Each row of a before or after table is a point. One or more steps were done to the points. Then noise was added and the rows were shuffled. The steps act on columns, c1 being the first. What was done? A step turns or swaps two columns, mirrors them in a line or flattens them onto one, adds a multiple of one to another, or multiplies or shifts one. Angles are multiples of 10 degrees, from the lower column toward the higher: turns from -170 to 170, lines from 10 to 170 but not 90. Use the fewest steps. Two steps may share a column if one is a turn and the other turns, adds or multiplies; they go together, in the order done. Otherwise the lowest column goes first.

Before:
[[ 48  -1]
 [-83  34]
 [ 53  50]
 [ -9 -34]
 [-69  10]
 [ 10 -37]
 [ 15 -13]
 [  8 -17]]
After:
[[ 18  13]
 [ 35  13]
 [-47  54]
 [-37 -83]
 [ 33  -8]
 [  0  48]
 [-11 -71]
 [ 18   7]]
Steps: turn c1 and c2 by 90 degrees

Before:
[[ -2  32 -24 -15]
 [ -7 -29  11  12]
 [ -1  27 -59 -27]
 [  8   4   3 -17]
 [ 15 -11  -7  20]
 [  1 -19  18  23]
 [ 20   2   2  -9]
 [ 13 -10  -5 -17]
 [ 23 -17  21   2]]
After:
[[ 19 -33 -28  14]
 [ 17   5 -14 -20]
 [  9 -54  10  19]
 [-10  79 -50 -24]
 [  0  12   2 -18]
 [  8 -30 -11 -24]
 [ -7  97 -16 -16]
 [ -6 -90  12  14]
 [ 21 -49  -1  -7]]
Steps: turn c1 and c4 by -20 degrees; add -1 times c1 to c3; multiply c2 by 3

Before, 12 rows:
[[ 26  17  34  -9 -43  36]
 [-22  12   2  51  39 -76]
 [ 13  58 -34  15  25  -6]
 [ 37 -59  44 -34  12 -28]
 [-22 -48  29 -72  -7   3]
 [ -9  49 -10  70  95 -18]
 [ 31 -39  11  21 -30  25]
 [-16  10 -27  49  52 -47]
 [-12 -17  33 -15 -21 -17]
 [-10 -33  20  -3 -25  35]
 [ 22  24 -64 -21  29 -31]
 [ 13 -51  28   2 -43  52]]
After:
[[-18  55 -68  29 -24 -30]
 [ 40 -21  16 -45   2  53]
 [-20  80  -4  95  68 -20]
 [ 52  -9  -5 -31  19  24]
 [  2  -2  22 -25  -3  36]
 [  9  14  36 -22 -18 -19]
 [ -6 -15  35  -7 -68   4]
 [-47  41 -16  57  51 -46]
 [ 86 -30  19  11 -39 -28]
 [ 62  47  15 -42  -8  38]
 [-29  42   9  39  50 -76]
 [-11  88 -37  28  17  -4]]
Steps: turn c1 and c3 by -30 degrees; multiply c1 by 1.6; shift c2 by 30; swap c4 and c5

Before (12 x 8):
[[-28 -43  26  13  30 -35 -24  25]
 [ 14  -4   5 -78  -8  51  28 -27]
 [-33  23   6 -17 -30   1 -51  25]
 [-54  41   7 -20   3  59   9 -36]
 [ 14   7  55 -24 -50   1   5  58]
 [ 10  46  13 -22  13  14   1 -11]
 [  4  17  39  50  34  38 -41 -22]
 [ -6  21  -3   1  44  -5  25 -85]
 [ 43  -5 -32 -11  42 -21  65  -7]
 [ 56 -26  -4 -44  20  11   2   9]
 [ 13  45  48 -19  38 -17  12   6]
 [-27 -28  18 -45  11   6 -35  89]]
After (12 x 8):
[[-52   7  10  23  -6 -21  15  52]
 [ 58   6  -1  52   9  90   8 -20]
 [ 43  10 -40  32  21  41  66  43]
 [ 13 -60  68  -8 -34  20   4 -16]
 [-36 -37  36   4   6 -50 -52 -32]
 [-26   4 -23   1 -41 -69 -22 -65]
 [ 14 -13   7  21 -11  30  12  47]
 [-29 -66  22  50 -21 -37 -29 -95]
 [  3   5 -33 -26 -54  43 -34  -3]
 [  7 -30   3  35 -58   3   5  48]
 [-13  66 -35  25  -2 -15  15  77]
 [ 14  26  46  60  11  69  31  20]]
Steps: add 1.5 times c1 to c6; turn c2 and c8 by 120 degrees; add 0.7 times c7 to c8; turn c4 and c5 by -150 degrees; turn c3 and c5 by -70 degrees

Before:
[[ 16   6  -9  -5   5  11  21  -3 -13   6 -24]
 [ 20  -7  27  14   7 -17   4 -14  13  18 -19]
 [ -5   0  33   1 -17  -6  21 -13  17  -3 -19]
 [ -2   4  13  10   2   3  -4 -23 -11   8   7]
 [ -7   6  25  -8   2  12   6  -8  12  28  18]
 [ 25   1   6  -2  -3  -6  -9   0 -13  11  12]
 [  1  -8   4  -8   9   0 -15 -15   2   7   1]
 [ 23  17 -19   4 -12  17 -30  -2 -12   6  -9]
 [ 13  27  12   9  29   0   5  -9  14   4  14]
 [ 38  12  -5   1 -15   8  20 -28  -3  -4  -2]
 [ -6  11 -22  -5 -20  -2 -10   5   1  21  -6]]
After, 11 rows:
[[ 39   5  -6  -4  -9  14  21  -3 -11  -2 -56]
 [ 94  12   3   1 -11   9  20 -27  11   1 -31]
 [-16  12 -14  -4  -9  13 -10   5  17 -24  10]
 [ 62   0 -11  -1 -13  -9  -9  -2  -3  -3  27]
 [-18   7 -35  -6  13  -6   6  -8   5  16   9]
 [  3  -8  -7  -5   7  -3 -14 -16  -8   1  24]
 [ 31  26  -7   7  27  -7   4  -9 -17   6   7]
 [ 50  -6 -21  10  15 -30   3 -13   1   3 -25]
 [ -4   4 -11   7  -9  -6  -4 -24  -7   7  13]
 [-12   1  -5   0   5 -26  22 -15  24  21 -50]
 [ 58  17  -4   2 -16  24 -31  -3   5  -6  35]]
Steps: multiply c1 by 2.5; turn c3 and c6 by -40 degrees; turn c3 and c10 by 110 degrees; multiply c4 by 0.7; turn c5 and c9 by -60 degrees; add -1.5 times c7 to c11
